Each row of a before or after table is a point. The points were changed in one or more steps. Then noise was added and the rows were shuffled. The steps act on columns, c1 being the first. Write out the steps. A step turns or swaps two columns, mirrors them in a line or flattens them onto one, adds a multiple of one to another, or multiplies or shifts one. Angles are multiples of 10 degrees, from the lower column toward the higher: turns from -170 to 170, lines from 10 to 170 but not 90. Use the fewest steps. Two steps may share a column if one is a turn and the other turns, adds or multiplies; they go together, in the order done. Otherwise the lowest column goes first.

Before:
[[ 24 -33   1]
 [ 88   5 -26]
 [-21  -5  37]
 [ 31 -49   6]
 [-18  23 -15]
 [  2  10 -59]
 [ 36 -33 -10]
 [ 26  21   2]
 [ 32  27  49]]
After (9 x 3):
[[-27  -9   0]
 [ 24 -80  23]
 [ 18  37  14]
 [ 76   7  45]
 [-13  37 -14]
 [ 14  42  35]
 [ 18  15 -19]
 [ 31 -53  21]
 [ 18 -52  19]]
Steps: multiply c3 by 0.4; turn c1 and c3 by 40 degrees; multiply c2 by 1.6

Before:
[[-29  44 -13  16]
 [-43 -23 -17  33]
 [ 35  24 -48  27]
 [-42 -48  -3   2]
 [ 36  64  14 -20]
 [-74   0 -10   6]
 [ 24  67 -14   6]
 [ 20  38  17  47]]
After (8 x 4):
[[ 43 -53  28  -8]
 [ -5  29 -38  15]
 [  6 -25 -98  13]
 [ 21 -29  34  19]
 [ 46 -51 -29   2]
 [ 46 -22 -22   7]
 [ 22  19 -17   7]
 [-22  38   2   3]]
Steps: multiply c1 by 0.4; turn c1 and c2 by -130 degrees; multiply c3 by 2; multiply c4 by 0.4

Before:
[[ 29  34 -13 -28  24 -24]
 [ 48 -45   4 -34  31  20]
 [ 36 -42  38 -65  47  -1]
 [ 34 -47  37 -26  36  24]
 [-71  43   5  -9  35  13]
 [ 22  -4  14  -5  36 -41]
 [ 29   4  12 -44  33 -10]
 [-69  20 -10 -25  -7 -14]
 [-55   6 -26 -23  49  -9]]
After (9 x 6):
[[-18  -7 -63  69  25 -15]
 [ 16  36 -44 -43 -44 -38]
 [ 34  45 -14 -22 -46 -62]
 [ 38  34 -38 -14   8 -39]
 [ 47  25 -60 -11  28 -23]
 [-46  34 -39  52  43 -14]
 [  5  34  -6 -31 -48 -32]
 [ 49  37 -33  -5  -6   8]
 [-13  46 -70  54   8 -16]]
Steps: turn c4 and c6 by 110 degrees; turn c1 and c4 by -60 degrees; swap c2 and c5; shift c3 by -50

Before:
[[ 51  25 -14  41 -22  18 -23  24]
 [ 41   8  23   9  41   5   2 -13]
 [ -8   2 -22  -2 -34 -37 -10 -36]
 [  8  17  71  15  27  25 -16 -60]
 [ 24 -33 -12  19  -2  50 -14  21]
 [ -3  44 -32  42 -24  50   4  -4]
 [-27  18  19 -11 -22 -77 -10   0]
 [ 52  -2  52  77  42 -21 -40  25]
 [ 20   3  41 -21 -20 -49 -10 -17]
 [-11 -42  -1 -19   1  57 -25  28]
 [ 37 -22   9  16 -28  -1  33   6]]
After (11 x 8):
[[-54 -17  28  15   8 -80  -2  -2]
 [ 19   2  12  17  76  22  17 -60]
 [ 41 -20  37  -2  24 -48   1 -20]
 [ 81   5 -24   8  41   6   1 -12]
 [ -7  26   5  54 -44  47   5  -3]
 [-24 -10  -1 -46  -1  60  25  28]
 [-15  -6  18   3 -35 -37   9 -35]
 [ 72  36  33 -13  -6  -3 -21   9]
 [ 47  22  -7 -26 -11  48  22  23]
 [105  52  -9  24  66 -24  58  24]
 [102  23  10  36 -27  19  33  22]]
Steps: multiply c1 by 2; turn c2 and c4 by 70 degrees; turn c2 and c7 by -160 degrees; turn c3 and c5 by 60 degrees

Before:
[[ 29  21  37  10 -23 -48 -16 -18   7]
 [-36   8 -10 -25  19  -4  -3   7 -18]
 [ 16  -9  -7 -12 -12 -11  -3  44  -9]
 [-24  12   1  11 -15 -48  11   4 -50]
 [-18 -39   9  11 -36   4  27 -24 -10]
 [  6 -34 -14 -27  25  21  47 -16 -19]
 [ 37 -12  -7 -33 -26  14  50   7  34]
 [ 37  18  -4  14 -42  37  32  41 -35]
 [ 22   2   2  28  13  31  61  31  13]]
After:
[[ -15  -42  -13   -4  -36   10   25  -22  -30]
 [  23   10  -39   19  -26 -118  -18  -17   33]
 [  12  -28   26   12   27   52   45  -16  -35]
 [  -7   12   -8   -9  -15 -120   11    5 -110]
 [  47   20   -8  -11  -40   93   31   41  -39]
 [  17    0  -22  -19   11   77   62   30   40]
 [ -29    9   24   15   18  -13   -4    9  -58]
 [  23   -7   29   22  -27   36   51    8   90]
 [  16   -5   12    6  -14  -28   -4   45   -8]]
Steps: turn c1 and c9 by 20 degrees; multiply c9 by 2; add -0.3 times c3 to c2; turn c3 and c4 by 140 degrees; multiply c6 by 2.5

Before:
[[ 49  83   6 -85   8 -25  -2 -31 -37  -3 -43]
 [ 39   7  -4  -5   3  -6 -28   3   5  22  19]
 [-12 -38 -43  -7   7 -15 -17 -47 -24   7 -14]
 [-19  10 -40   1  48  -9   9 -12 -36 -38  41]
 [ 21 -17 -25  41 -17  25 -11  12 -35 -34  11]
 [-84 -59  26 -83 -12 -21  -3  19   2 -26 -27]
 [-20  -9  18 -41 -27  48 -56   5  -1  -5  10]
 [ 43 -34  77   1  10   0 -48 -66 -15 -35   7]
 [-35  57  10  34 -24  26 -89  44 -22 -16  14]
 [-40 -59 -56   6  49  26 -28   8  67  -4 -13]
 [ 14 -34  -1  30   9  45  19 -29  24  40 -11]
 [ 11 -60  10  15  67  10 -39 -26 -44 -10  -1]]
After (12 x 11):
[[  6   3   0   3 -32   4   4  -5   7  21 -46]
 [  4 -20  -7  52 -10 -32  15  -2 -34 -39 -21]
 [ -8 -40 -16   5 -19  27  -6  40 -28   7  14]
 [  6 -60  10 -76   3  15  15 -22   0 -25  88]
 [ -6 -34  32   9 -45  20   0  67 -14 -36 -46]
 [ 15  -9   3 -32 -49 -48  37  15   1  -2  15]
 [ 24  56   7  45 -82 -36  40 -33 -24  -9  30]
 [  1 -59 -18  21 -39 -27 -43   0  69  -3  42]
 [ 44   8 -18   6   0  13 -50   4 -40 -35   6]
 [-58  84   2 -70  -2  33  -5  18 -33  -1 -36]
 [ -4 -61   2  28 -51  -1 -61  23 -44 -10 -12]
 [-14 -33   2  40  20 -35 -15  46  22  38 -12]]
Steps: turn c1 and c11 by -110 degrees; multiply c3 by 0.4; shift c4 by 10; turn c5 and c7 by -100 degrees; turn c6 and c8 by 160 degrees

Before (9 x 12):
[[  0  25  13  33  -6 -25   3 -22  17  29 -35 -46]
 [-24  -8   1 -32  10 -20 -25 -38  36 -41  20 -10]
 [ 12  -6  13   4 -31  38  -2 -14  34   7 -16 -13]
 [-23 -20 -16 -37 -19  14  22  39  21  20  27  22]
 [ 31 -10   0 -20 -29  29  47   9   6 -10 -10  -8]
 [ 27  16  13  29  -9  24  -2  23 -28  23   0 -49]
 [  8 -55  55 -33 -31 -36 -27  27 -40  39   4 -31]
 [  0   3  -2  28   2   2  17 -37  -1 -25 -38   0]
 [ 39  16 -25 -34 -17  10 -34  -3  14 -30 -53  21]]
After (9 x 12):
[[ -18  -11   40   89  -26   24   -5   26   13   11    2  -50]
 [ -28   13  -62 -102  -32    9  -86   14   54   -7   -2   21]
 [   3   35  -27   85   -3    3   41  -18   39  -18   -1    0]
 [ -31  -52  107 -101    4  -36  -67  -34   -3   -6    0  -33]
 [  19   27  -42  -96   18  -20  -64  -26   74  -34    1  -12]
 [ -34   10   22   14   -3   35   -6  -12   74   -5    2  -15]
 [  -4   32   45   98    0  -25    8   10   58   13    2  -46]
 [  -9  -43    2 -112   25   12   55   -1   62   23   -1   23]
 [ -38  -12  -11  -59  -22   26  118   -7   46   -9    1   -6]]
Steps: turn c1 and c5 by -110 degrees; turn c2 and c8 by 60 degrees; turn c3 and c10 by -40 degrees; multiply c3 by 1.6; multiply c4 by 3; multiply c7 by 2.5; shift c9 by 40; multiply c11 by 0

Before (11 x 14):
[[-22   3  31   1  35 -59  85 -47   3 -30  26  30 -40   8]
 [ 64 -45  21  10 -59 -64 -32 -32 -20   7 -25 -37 -28 -27]
 [  4  74 -36   8 -13 -43 -19 -11 -20  35  12  45  14 -31]
 [  1  10  -2  -2 -30  30  -3  -7  45  42  -6  -3   4 -33]
 [  5 -15   7 -54  -2  45  47   5   0  16  21   2  15  -2]
 [-90  11 -29 -90  39   2  22 -27   3 -26  14 -13  22   1]
 [-30  43  21  34 -33  11   1  10 -23 -72   5 -17  28 -43]
 [-12   2 -11   4  18  13  68 -30  29  10 -31  28  46 -74]
 [-24 -42 -25  -8 -99 -35  30  31   3  -2 -31  12 -63 -13]
 [-33   0   0  18  20  10  21  10 -33   1  53   7 -12 -22]
 [  7  26  26  -1  18 -30  42 -10 -23 -23  27  -4 -50 -49]]
After (11 x 14):
[[-34  31  -1 -18 -16  11  -1 -44   6   4  54  18  13 -18]
 [-13 -23   6  -9  41  10 -27  -1   0   7 -39  68  20 -68]
 [ 67  21 -30   2 -23 -64  31 -14 -44   6 -39 -35 -63 -34]
 [  2  21  38 -19  14 -44 -47 -29  67  34  -9 -27  -9 -34]
 [-26  -1 -31   6 -44 -55 -31 -89  11 -34 -15  88  34  10]
 [-20  -1  28 -10 -57 -36 -16  67 -42  -6  -2  26 -98  -8]
 [-33  20 -33 -28  29   7  17  11  44 -70  13   7 -37 -53]
 [  9  -1  19  59  13  47   1 -17 -18  20  13  46  -7   1]
 [ -5 -40   0  -6   7  37   0  -8  13  41  -6   5 -27 -36]
 [-88   0  58  80  14   1  11 -47  15 -28   1  20  40   2]
 [ 13  16 -22   8 -56 -25  -3 -33  30 -21  11  38  15 -53]]
Steps: turn c2 and c9 by 90 degrees; turn c3 and c4 by 160 degrees; swap c5 and c13; turn c7 and c12 by 90 degrees; turn c8 and c11 by 40 degrees; multiply c8 by 1.6

Before (11 x 18):
[[  0  30  25  -4 -15 -36   6  17  13  -9   0 -25  31 -16   3   8  -1  39]
 [  3 -18 -14  18 -12  19  11  -6 -47 -14 -29 -24 -15  51  10 -10 -19  44]
 [  3 -17   6  -6  -7  23  -5   1  17 -20  26 -21  45  -3   6 -13  10  42]
 [  1 -24 -22  -5 -14  14   8  29 -12   0 -26  -7   5  -9  19 -12 -10  37]
 [-59 -13 -21   7  27  19   4  20  14 -13  18 -13  47 -19  20 -12 -58  21]
 [ -3  12 -33 -11   4 -24   3 -24 -32  13  -5 -24  31 -12  17  13 -35  18]
 [  0 -20 -29   7 -13  16  25  17  20  -8  28 -19 -49 -22  -1  -8   9 -24]
 [  4  28 -28 -10  -4  22   1  21  -5   2 -58 -21  29   8  14  60 -12  12]
 [ -1 -19 -14  -6  30   7   1  10  -7 -12 -29 -11  49  42  -5 -18   3  14]
 [-14  -8 -10  46 -11  17  14 -14 -65   8  17  -7  24  20  16 -11   6  -5]
 [  2 121 -37 -15  17 -13  -3   7   1  13 -34 -12  48  -2   4 -18 -33  11]]
After:
[[  0 125 -48 -14  28 -11  -1   7  -1  16 -37 -10  50   3   4  18  -5  12]
 [  0 -22 -27  -3  -2  17  -2  29 -12   3 -22  -8   4 -11  19   9  -9  33]
 [  0 -19  -7  -7  40   9  38   9  -6 -12 -30  -8  50  10  -4  14 -18  24]
 [ -2  31  18  -5  -2 -36 -12  18  14 -10   2 -25  30  -8   6  -3  18  36]
 [ -4  11 -48 -11  11 -22 -10 -23 -34  11   1 -24  30  -5  16 -10   9  14]
 [  1 -17 -18  12  -1  15 -12  14  14  -8  30 -16 -46 -29  -1   0 -29 -32]
 [-63 -13 -56   9  39  17 -18  21  16 -10  24 -15  48 -10  22  24  24  16]
 [-13  -8  -1  49   0  16  25 -11 -68   6  23  -3  23  -4  17   8 -17  -9]
 [  1 -16 -25  18  -3  17  47  -7 -47 -17 -26 -25 -15   8  12  12   4  45]
 [  1  27 -30  -8   5  22   8  23  -2   0 -54 -19  30   3  11 -60  15  10]
 [  4 -18  10  -3   3  25  -1   1  18 -16  31 -21  46   4   6   7 -10  44]]
Steps: turn c3 and c17 by -40 degrees; turn c16 and c17 by 160 degrees; shift c5 by 10; turn c7 and c14 by -70 degrees; add 0.3 times c14 to c18; add 0.3 times c15 to c11
